Each row of a before or after table is a point. One or more steps were done to the points. Then noise was added and the rows were shuffled. The steps act on how far a point lies along the listed directions, d1 being the first. What was done? A step turns or swaps two directions, mirrors them in a line or flattens them onto one, adds a multiple of one to another, or multiplies one. Angles are multiples of 10 degrees, from the lower direction toward the higher: turns from -170 to 170, lines from 10 to 170 but not 90. Use the fewest steps. Two steps may share a direction if one is a turn and the other turns, adds or multiplies; they go together, in the order done. Otherwise the lowest direction goes first.
In the rows, zero is written as 128.

Directions:
(1): [175 118 109]
(2): [112  81 114]
(3): [143 110 174]
Before:
[[139 139 111]
 [112 144 112]
 [ 98 144 174]
 [118  89  78]
 [111 135 137]
 [119  71 147]
 [128 112 150]
 [103 143 193]
 [127 139 187]
 [119  88  93]
 [112  78  85]]
After:
[[114 188 117]
 [140 130 111]
 [120 182 130]
 [101  83 150]
 [128  78 163]
 [102  69 164]
 [110 193 133]
 [114 154 182]
 [107 115 129]
 [113 125 105]
 [126 121 154]]
Steps: mirror d1 and d2 in the line at 160 degrees

Directions:
(1): [130 133 155 116 131 166  70  82 145]
(2): [144  77 155 178  97 128 146 108 145]
Before:
[[138  98 135 165  92 126 181 135 136]
 [149  21 201 203  52 141 127  70 168]
 [106 145 147  96 146 163  87 109 121]
 [126 104 121 153 136 100 201 178 109]
 [122 124 134 125 133 148 101 125 137]
 [126 100 152 138 116 149  72 110 171]
 [151 117 132 131 126 149  91 114 149]
 [123  88 108 147 111 102 171 139 124]
 [127 148 107 104 162 132 134 135 118]
 [124 163 123 106 155 128 122 145 120]
 [133 147 148  81 142 166  65  69 141]
 [118 166 123  89 143 131  90 113 131]]
After, 12 rows:
[[123 127 106 136 109 111 194 166 119]
 [127 114 138 141 125 145 111 121 137]
 [116 109 169 129 128 166  94  92 135]
 [114 121  90 116 131  98 170 156 113]
 [126 140 147 113 127 142  81  88 145]
 [158 101 134 150 113 137 114 124 150]
 [115 150 102 108 167 108 174 187  96]
 [130 145 120 102 160 145 112 113 126]
 [139  28 149 207  58  78 222 156 136]
 [150  92 170 133 114 158  94  55 156]
 [134  75 144 165 101 129 113 127 170]
 [129 156 137 111 151 145 100 121 131]]
Steps: turn d1 and d2 by 50 degrees

Directions:
(1): [156 129 151 157 104 161 169 147 161 169  82 139 138 168]
(2): [119 129 166 137  92 150 115 169 127 144 129 132  87  54]
(3): [130 123 135 164  97  94 142 133 181 122 201 106 121 143]
(4): [159 172 130 157 109 138 166 118  80 106 136  87 167 101]
(5): [116 137 181  65 132  99 192 122 120 130 141 144 121 129]
(6): [ 98 146 117  79 104 179 121 131 143 130 133  60 116 153]
Before:
[[126 133 116  58 157  95 147  69  97  88 146 109 156 174]
 [146 122 117 114 168 126 135 119 146 157  98 142 136 172]
 [132  99 127 113 143 140  99 133 133 157  68 167 126 131]
 [102 135 159  57 104 108 139 143 126 116 180  94 106  95]
 [109  90 100 126 150 133  98 139 159 169 101 172 108 171]
 [101  74 110 137 130 106  59 151 183 130 162 145 101 113]
 [ 84  92 129  65 179  79 144 110 138 118 132 146 114 178]
 [ 84 113  94  92 119 203  73 161 165 132  93  69  92 138]
 [139 100 128 122 143 136 117 127 109 148  71 175 109 112]
 [126 120 151  88 135 176 130 180 103 170  32 173  95  85]
 [105 120 144  98 154  99 125 119  97 125 144 147 123  69]
 [118 102 140  78 139 109 153 111 112 141 108 156 117 128]
 [110 130 156 118  82 128 141 147 130 114 132 114  88 111]]
After (13 x 14):
[[100  74 106 135 133 104  63 146 182 128 165 146 104 117]
 [112  92 102 127 149 137  99 142 160 169 101 171 108 169]
 [150 120 137 124 149 143 140 140 154 174  89 148 124 152]
 [105 120 149  98 148 104 126 124  98 132 139 146 118  65]
 [ 80 111  75  83 139 188  68 138 158 118 104  65 109 159]
 [138 137 202  97  72 165 167 158 126 155 101 127  98  88]
 [136 101 111 115 160 119 111 107 103 130  81 172 123 132]
 [101 135 152  55 111 104 136 133 124 110 186  90 111 103]
 [123 101 145  80 132 116 155 121 112 146 103 156 112 121]
 [127  97 112 107 156 130  93 119 127 146  76 165 134 144]
 [ 97  96 189  95 127 125 156 168 159 161 101 158  74 122]
 [115 116  76  52 206 118 115 108  75 114  69 157 141 157]
 [103 128 119 101 116 100 133 111 116  83 151 106 113 145]]
Steps: mirror d1 and d2 in the line at 150 degrees

Directions:
(1): [129 165 118 156 122 136 145 174 139 115  67 109 135 101 141 147 150 170
  47 154  95 143  95 163 130 110 122  83 109 143 174 120]
(2): [ 40 107 109 190 121 163  91 146 111 180 147 140 145  88 121 102  92 131
 128 136  98 162 130 100 134 149 139 102 167 120 129 112]
Before, 9 rows:
[[ 98 141 137 153 124 116 138 157 136 125  81 104 138  99 150 143 143 151
   73 164  97 147 106 156 130 118 144  97 114 136 161 106]
 [ 60 132 109 175 127 163  99 151 116 173 115 136 137  89 113 123  99 152
   96 139  82 172 121 121 131 125 142  81 139  93 149 107]
 [114 103 131 141 139 134  95  90 103 154 177 137 117 135 104 121 114  94
  181 109 168 105 140  96 127 138 141 148 140 127  98 155]
 [144 135 133 147 122 122 124 128 129 124 132 118 134 117 115 143 145 139
  138 143 111 151 128 138 132 119 120 129 138 135 123 122]
 [234 180 126  48 119 101 174 129 144  79 101  92 107 150 156 190 200 142
   99 133 150  98 119 170 128 107 112 121  56 160 153 119]
 [114 169 106 206 124 158 141 192 148 139  28 109 156  78 150 150 144 183
   10 171  72 168  77 165 137  78 123  46 119 125 196 109]
 [122 120 140 122 131 112 121 130 110 147 129 133 138 113 109 120 121  99
  158 112 117 135 146 127 113 146 122 123 144 121 128 138]
 [179 122 126  74 127 111 128  79 142 110 153 144 110 172 125 121 142  77
  181 122 165 118 148 137 110 137 114 179 109 135 105 141]
 [214 169 151  43 146  94 154 112 162  80 109 127 112 174 153 176 177 142
  104 124 162  76 144 174 129 112 117 159  86 145 109 137]]
After (9 x 32):
[[193 153 140 112 140 110 142 114 127  98 107 110 108 147 121 161 164 129
  110 124 165  90 110 151 124 104 126 132  89 146 136 163]
 [105  99 140  83 146 127  89  78 128 160 207 164 126 158 129 122 108  95
  203 102 165  99 189  98 134 161 136 184 156 117  55 128]
 [ 88  85 111 102 119 145  87  84 100 185 232 143 124 127 124 117 106  78
  233 104 154 130 175  67 136 170 139 152 152 122  81 106]
 [137 130 133 151 122 124 119 126 126 132 138 121 135 115 113 138 139 136
  144 141 112 153 131 133 133 121 122 130 143 133 120 121]
 [185 125 127  71 128 110 131  80 145 105 148 143 109 173 126 123 146  80
  176 123 163 116 145 140 110 134 113 177 106 136 108 141]
 [ 46 107 132 173 124 131 106 141 120 163 127 123 144  91 139 118 109 129
  120 153 100 159 127 121 133 141 154 108 148 123 135 102]
 [ 13 103  95 244 123 190  79 158 116 214 120 144 168  62 127 100  78 139
  103 152  75 189 117  94 141 122 142  69 184  99 146 100]
 [153 141 145 109 131 103 139 140 119 123 100 121 136 118 116 135 141 113
  130 118 116 128 134 149 112 132 116 117 123 129 143 141]
 [ 97 157 112 162 128 152 121 161 126 146  82 121 132  95 121 142 123 167
   63 146  81 165 108 147 130 109 135  73 116 102 167 111]]
Steps: swap d1 and d2

Directions:
(1): [144 124 162 184 126 141 123 137 135  73 171 174 108 123 165  75  95 160
  76 130 157 171 125 104 125 112 141 122 197 103 129 108 112 146 120 134
 106 188  78 158 110 126 121 166 160 134 128 125 114  79 107 110 117 150
 125 154 148 148 147 140  42 174 126 111]
(2): [130 157 137  86 119 111 132 125 139 133  92 123 167 140  76 169  72 179
  69 128 141  79 128 126 112 120 122 113 173  92 165 124 134 114 159 180
 153 103  88 155 185  94 138 114  98 142 131 132 189  85 113 122 174  88
 153 143 134 164 108  81  96 109 113 147]
(3): [166 156 104 105 128 165 170 138  97 134 155  82 104 103 114 165 118 128
 142 173 104 177 110 131 150 202 161 115 152 116  96  89 158 105 136 138
 119 113  64  86 159 147 160 135 123 165 168 154  90 152 185 120 114 135
 119 186 109 138  77 104 113 157 136 102]
(4): [166 137 119 156  96 124 130 128 119 162  86 137 103 142 104  81 114 144
 111 147 181 100  67 100 111 119 137 158  84 175 125 168 234  96 145 143
 129 136 142 141 176 148 101 125 114 131 102  70 113 133 135 114  95 114
 104 132  75 120 114 160  91 174 133 132]
Before:
[[116 106 149 179 125 150 123 137 133 105 164 156 127 109 150 105 122 127
  123 109 126 154 134 125 132 121 121 134 153 111 112 102 103 145 103 110
  116 157 116 131  79 134 138 152 153 130 132 137 114 123 110 107 124 152
  131 133 148 121 152 141 117 144 136 106]
 [119 136 130  90 135 105 121 120 129 143  97 114 154 136 117 150 112 131
  115 119 136  98 143 135 120 111 109 135 124 116 162 122 118 123 145 147
  140  88 129 152 139 120 139 103  99 133 144 119 165 125 109 134 151 114
  142 120 128 124 129 101 140 108 118 147]
 [108 111 142 144 144 125 128 134 133 105 148 147 128 145 183 103 150 110
  108  99 125 165 134 137 135 115 118 119 145 127 112 110  97 154 116  96
  110 169 135 124  79 133 121 147 170 116 145 140 110 109 128 124 107 138
  140 129 148 127 147 131 132 124 141 114]
 [122 135 110  88 125 119 124 119 126 130 108 136 168 125 106 156 109 150
  127 114 127  94 137 134 119 129 126 127 113 110 158 143 112 141 137 140
  147 113 124 111 138 121 138 106 114 121 122 134 154 116 125 113 156 121
  150 117 141 115 118  99 141  87 118 150]
 [125 116 123 163 115 119 115 120 126 138 111 144 124 141 120  95 119 140
  130 118 142 118  97  97 118  92 131 146 112 153 132 170 157 120 138 128
  125 140 162 134 136 130  99 126 132 115  92  95 114 123 107 127 113 122
  121 113 113 119 147 152  98 147 131 134]
 [127 155 103  57 141 131 138 115 124 149  74  85 144 133  47 219  96 155
  117 135 111  78 124 124 133 144 122 105 139 101 152 142 158  98 171 176
  154  49 115 117 195  90 152  94  86 150 131 137 172 124 153 130 171  92
  151 139 129 136  63  70 141  93 125 127]
 [172 145 113 154 110 137 152 139 112 128 122 140 100 134 110  85 115 158
  102 162 146 112  81  97 101 147 156 143 134 139 137 137 188  94 129 139
  128 142  94 121 177 145 133 146 138 142 131  97 115 116 145 115 116 122
  122 141 101 127 109 138  79 184 138 125]
 [135 153 103  59 143 131 146 112 128 161 107  67 163 133  76 209 143 128
  162 145  80 101 135 157 143 168 125 130 105 110 137 122 135 103 152 158
  152  66 120  83 161 126 144 105  91 170 156 173 150 170 153 137 145  92
  150 150 100 133  76  91 195  91 127 142]
 [100 140 146  88 142 119 127 115 148 112 115 118 166 127 122 180 105 162
  104 115  89  92 169 141 126 126 122  96 174  73 157 124  63 133 143 140
  148 101  99 145 120  92 143 115 114 114 136 171 182 107 103 140 175 106
  162 108 169 163 137  74 143  81 118 136]
 [149 144 155 146  87 100 120 123 128 137  83 157 103 157  87  85 106 170
   92 141 169  94  72  96 122 105 120 143 132 135 140 167 213 111 139 148
  154 140 138 157 170 130  89 113 126 143 107  74 163 103 125 109 123 105
  123 132 108 134 122 146  83 158 126 143]
 [104  96 153 151 150 134 117 140 157  75 178 140 121 113 182 130 153  89
  165  95 102 168 177 141 153 122 123 119 154  96 142 109   7 146  94  84
  110 154 146 130  56 119 130 127 165  99 133 158 148 122  93 135 142 161
  138 108 162 128 156 144 153  99 131 124]
 [118 114 143 185 142 125 116 142 132 112 163 144 102 124 173  93 177 110
  159 118 136 177 132 105 143 120 131 150 126 126  93 122 103 150  92 120
  102 171 133 118  85 137 109 158 164 117 123 134  81 138 133 126  88 161
  123 124 137 120 156 158 131 145 124 103]]
After:
[[151 134 100 138 110 120 135 128 118 155  92 132 113 145 102  91 144 134
  136 146 140  78  85 106  95 130 137 155  78 165 142 166 193  92 126 126
  140 118 152 116 169 146 122 126 124 124 116  85 128 143 139 125 117 111
  123 101  91 107 118 147 133 153 138 141]
 [134 118 132 141 143 135 127 129 114 114 156 122 104 115 173 107 144 100
  147 133 132 173 140 128 138 130 128 139 124 129 121 104 109 136 120 106
  107 130 120 131  90 154 136 134 138 134 155 124  95 146 129 132 106 159
  117 138 127 107 141 138 126 149 133 116]
 [131 116 112 142 130 146 125 128 115 100 161 152 127 110 158 110 133 126
  153 124 123 159 135 126 136 144 141 133 115 121 126 127 104 155 111 105
  116 155 117  97  90 149 136 135 152 121 127 134  96 131 136 109 115 163
  128 130 143 101 131 134 126 125 127 124]
 [121  85 134 203 154 150 100 125 129  84 166 168  63 123 185  63 167  99
  159 111 137 177 125  97 142  95 126 137 108 152 107 156 125 154 103  84
   91 166 176 130  60 140 105 154 175 108 100 105  72 135 127 124  85 181
  107 104 144  85 148 186 115 162 147  92]
 [127  96 169 205 144 131  96 121 157  72 172 186 119 139 189  48 151 135
  120 108 143 158 138 115 128  78 118 151 143 124 138 138  97 158 110 113
  105 191 143 147  61 140  88 166 169 132 112 130 109 110  80 118  97 151
  128 123 132 122 172 181 101 157 133 125]
 [115 160 133  92 131 101 129 134 142 151  91 107 163 139  80 184 120 159
  112 120 134  92 133 115 125 127 119 133 153  91 137 124 121 117 140 186
  147 102 102 131 172  92 131 121 106 137 133 147 167 113 132 127 153  94
  159 135 133 159 113  86 137  95 108 135]
 [101 104 135 143 155 145 126 121 132 102 165 123 115 107 187 130 171  98
  174 122  72 161 168 143 147 144 133 113 123 115 108 122  57 149 106  76
  113 134 139 108  50 135 133 136 153 100 136 170 101 157 127 146 115 160
  129  99 162 121 158 134 177 109 137 109]
 [106 138 124  76 141 113 141 128 131 142 104 107 161 150 124 173 123 130
   97 106 110 117 135 152 130 132 114 109 147 110 132 109 113 130 146 130
  138 117 123 116 133 115 140 117 130 131 157 150 154 112 139 126 147  96
  159 135 138 142 112  85 155  88 131 134]
 [106 128 126 105 120 128 132 128 132 151 107 111 167 120  86 175 113 132
  129 111 109  92 137 146 126 132 109 128 127 110 133 113 119 118 129 137
  149  91 128 122 131 116 150 115 109 136 137 141 161 138 122 117 161 109
  147 123 135 127 119 101 168  97 131 129]
 [161 141 120 131  99 130 146 126  98 154 113 111  73 134 100 110 150 121
  162 168 125 145  66 110 150 163 137 144  95 154  95 148 224 105 127 115
  138 121 141  99 156 164 110 110 132 154 133  96 106 166 180 117  91 129
  103 147  91 109  97 152 131 167 140 121]
 [148 141 104 127 120 140 148 127 103 147 124 102 120 124  97 145 106 143
  136 149 116 141  92 106 135 148 150 129 134 131 117 138 171 100 148 142
  124 114 112 100 165 136 127 121 119 142 125 125 103 137 149 124 119 119
  123 155 105 134 104 120  98 151 134 122]
 [110 128 138  82 145 124 138 137 157 100 142 100 156 116 118 202 117 119
  141 109  91 127 177 150 150 147 124 102 177  68 163  95  22 118 127 128
  138 102 111 128 120  95 153 101 127 122 151 174 196 115 106 135 182 119
  155 132 156 155 115  86 155  71 123 136]]
Steps: turn d1 and d2 by 170 degrees; mirror d3 and d4 in the line at 80 degrees

Directions:
(1): [121 107  72 140 117 102 114 125 155 124 122 162 145 170 107 129  78 131
 161 129  96  99 146 162 148 185 139 153 126 164  98  81 100 136 156  99
 152 112  69 131 173  81 117 149  70  79 146 152 155 105  86 182 133 153
 110 114 117 106 186 181 120 116 139 125]
(2): [148 130 152 164 123 194 126 118 147  83 146 161  73  98 151 169 125 185
  89 138 146 109 165  91 150 159 139 133 109 109  80 138  90 136 132 157
 110  99 148 184 105  97 105 139 140 144 174 134  86 124 113 151 121 185
 163 135 124 103 139 116 172  94 187 165]
(3): [111 127 138 147  63  74 185  59 146 144 144 119 157 135 160 147 105 143
 134 147 184  78 111  83 107 173 100 111 152 138 157 166 136 144 116 127
 165 127 149 125 136 136 159 151 163 124  88 146 145  96  74 124 130 160
 177  85 174 117 114 124 111 148 169  92]
(4): [146 110 156 148 169 110 161 119 162  73 138 174 174  88 132 138  74  96
  95 132 179 145 152 182 154 127 134 137 139 166 126 135 192 143  94  74
 126 134 107 170 109 124 130 136 149 129 154 177  86 150 155 116 145 129
 124 143 125  74 113 140 130 194  81 114]
(5): [124 142  78 176 136 185 127 128 132 160  96 152  99 122 125 178 113 102
 134 156 128 163 162 142 106 128 144  57 134 185 192 141 132 106 120  96
 100  90 125 176 146  82 112 150 129 154  74  72 184 132 119 119 145 159
 153 158 130 140 119 104 122 113  93  95]
Before, 9 rows:
[[131 120 139 138 140 134 108 149 120 105 118 129 119 114 118 113 137 127
  126 120 115 139 140 139 148 111 144 165 117 106 102 114 136 137 132 128
  113 151 120 118  95 138 118 116 121 122 178 152  83 155 161 112 121 116
   94 132 118 141 136 129 153 119 118 168]
 [116 135 155 130 103  85 162  91 139 134 136  94 136 125 149 128 138 127
  125 122 189 104  93  87 102 125 123 103 156 114 163 168 161 119 113 133
  151 139 154 119 126 167 149 127 177 123  92 131 129 121 127  79 126 123
  159 105 159 139  97 104 118 172 140  95]
 [160 104 164 140 147 135 138 141 142  82 146 159 127  98 134 143 114 129
   99 127 142 115 132 134 162 135 127 144 112 132 104 130 146 153 120 133
  115 135 134 152  92 128 123 129 148 142 181 155  78 146 133 119 131 141
  141 132 117  98 129 131 151 137 132 146]
 [123 139 133 154 110 107 163  90 142 155 126 123 117 134 149 147 125 118
  125 140 158 102 119  98 111 140 117  97 133 144 173 173 126 125 111 134
  129 122 155 130 132 123 161 151 150 148  86 118 150 119 108 116 135 160
  161 105 144 124 110  93 109 122 132 110]
 [142 101 155 137 158 113 131 124 153  60 163 190 148 120 126 116  76 146
  116 123 137 100 149 183 158 178 141 195 114 145  48  99 127 163 133 105
  130 130  89 142 128 101 115 141 102  96 213 184  71 126 130 168 128 133
  113 122 107  67 165 189 152 150 121 162]
 [121 126 106 141 116 128 133 108 138 133 118 146 136 133 126 151  89 120
  138 138 140 129 135 130 128 150 109 113 130 156 156 143 133 134 114  97
  123 132 108 129 141 116 131 139 124 130 106 129 145 120 116 121 131 151
  134 130 131 121 128 144 117 133 125  99]
 [116 120 103 117 125 117 110 153 109 150 117 114 114 158 107 117 146 128
  157 110  95 135 112 123 109 129 127 123 137 128 141 114 107 117 150 139
  141 120 133 102 149 131 127 113  95 121 126 108 158 118 130 133 125 126
  121 126 126 159 141 123 124 104 132 129]
 [154 115 152 149 140 132 122 139 158  67 143 168 114 104 120 155  99 172
  116 131 120 108 152 147 162 166 138 163 117 120  59 111 103 147 141 122
  127 116 112 163 123 105 109 128 114 116 193 178  84 134 127 162 135 159
  135 126  98  85 167 176 157 107 161 167]
 [128 117 157 123 146 132 131 143 127 120 137 132 131  98 136 123 122 113
  109 145 159 150 131 136 132  97 145 112 138 130 141 158 163 140 110 110
  118 143 142 121 104 139 135 116 167 167 127 135  97 157 155 113 132 118
  136 142 146 127  90 104 120 143 108 125]]
After, 9 rows:
[[134 114  99 128 161 115  92 160 155  94 119 147 127 148  98 114 103 125
  142 103 110 118 133 171 154 142 159 158 127 139  85  82 126 119 154 105
  138 125  67 132 154 109 105 122  82  72 170 153 119 132 146 143 127 119
   90 140  98 117 174 166 133 142 117 139]
 [138 129 204 109  75  87 145 106 126  98 170  93 116 119 150 125 164 214
  121 119 137  62  90  59 129 156  97 175 124  42  60 150  80 151 144 191
  159 146 177  99 105 172 147 107 159 129 171 172  77 111 109 135 111 138
  160  80 134 123 136 148 151  94 230 175]
 [131 122 190 110 108  96 126 127 111  99 143  97 132 111 141  90 163 154
  117 107 137 104 106  91 148 110 124 195 121  57  80 139 134 150 127 165
  132 176 153  85  72 184 138 100 146 120 188 176  52 144 158  99 106 103
  103 102 136 142 119 119 154 128 159 182]
 [123 133  82 173 120 168 132 107 141 146 103 164 112 128 126 185  80 114
  133 153 141 145 160 136 118 157 121  77 127 187 178 147 127 124 111  83
  105 107 105 165 151  82 116 150 124 144  90 102 170 123 110 123 138 174
  147 149 126 122 132 130 121 119 112  88]
 [126 133  61 174 152 157 111 137 146 160  93 168  95 156 104 160  96  94
  151 139  92 141 162 166 128 145 153  89 119 196 173 119 107 109 135  92
  109  89  93 161 171  59 121 158  88 128  97  91 187 132 113 149 147 173
  124 143 105 123 151 122 112  95  86 112]
 [156 107 172 115 115 131 123 141 125  91 156 129 109 114 136 125 149 169
  110 113 117  89 111  96 160 141 121 167 101  85  67 122 104 157 141 181
  125 149 154 116  90 146 126 118 139 136 196 154  70 134 122 136 115 136
  141 110 121 118 140 133 162 102 178 173]
 [131 114 245  97  83  68 172  73 128  63 216 115 139 111 178  91 149 219
   96 109 183  32  83  57 137 181  92 226 115  37  16 151  98 184 130 202
  161 162 178  81  83 183 159 121 167 113 217 204  18 100 106 146  95 123
  157  61 156  94 129 155 164 140 230 191]
 [137 113 132 132 163 170  97 166 131 108 130 154 104 106 122 126 116 127
  112 140 123 151 156 153 150 111 163 125 122 131 106 125 130 138 128 114
  103 124 121 134 115 109 110 119 132 154 158 131  99 156 152 142 129 135
  124 154 125 122 121 123 135 111 119 147]
 [115 118 122 121 127  90 141 133 115 147 118 113 146 141 116 118 132 105
  147 117 133 141 106 131 105 117 116 110 152 145 170 138 149 122 127 114
  142 126 144 104 141 149 138 117 123 129 109 122 151 127 139 108 133 117
  125 124 139 150 115 114 112 144 110 103]]
Steps: swap d1 and d3; turn d2 and d4 by -60 degrees; multiply d5 by 3
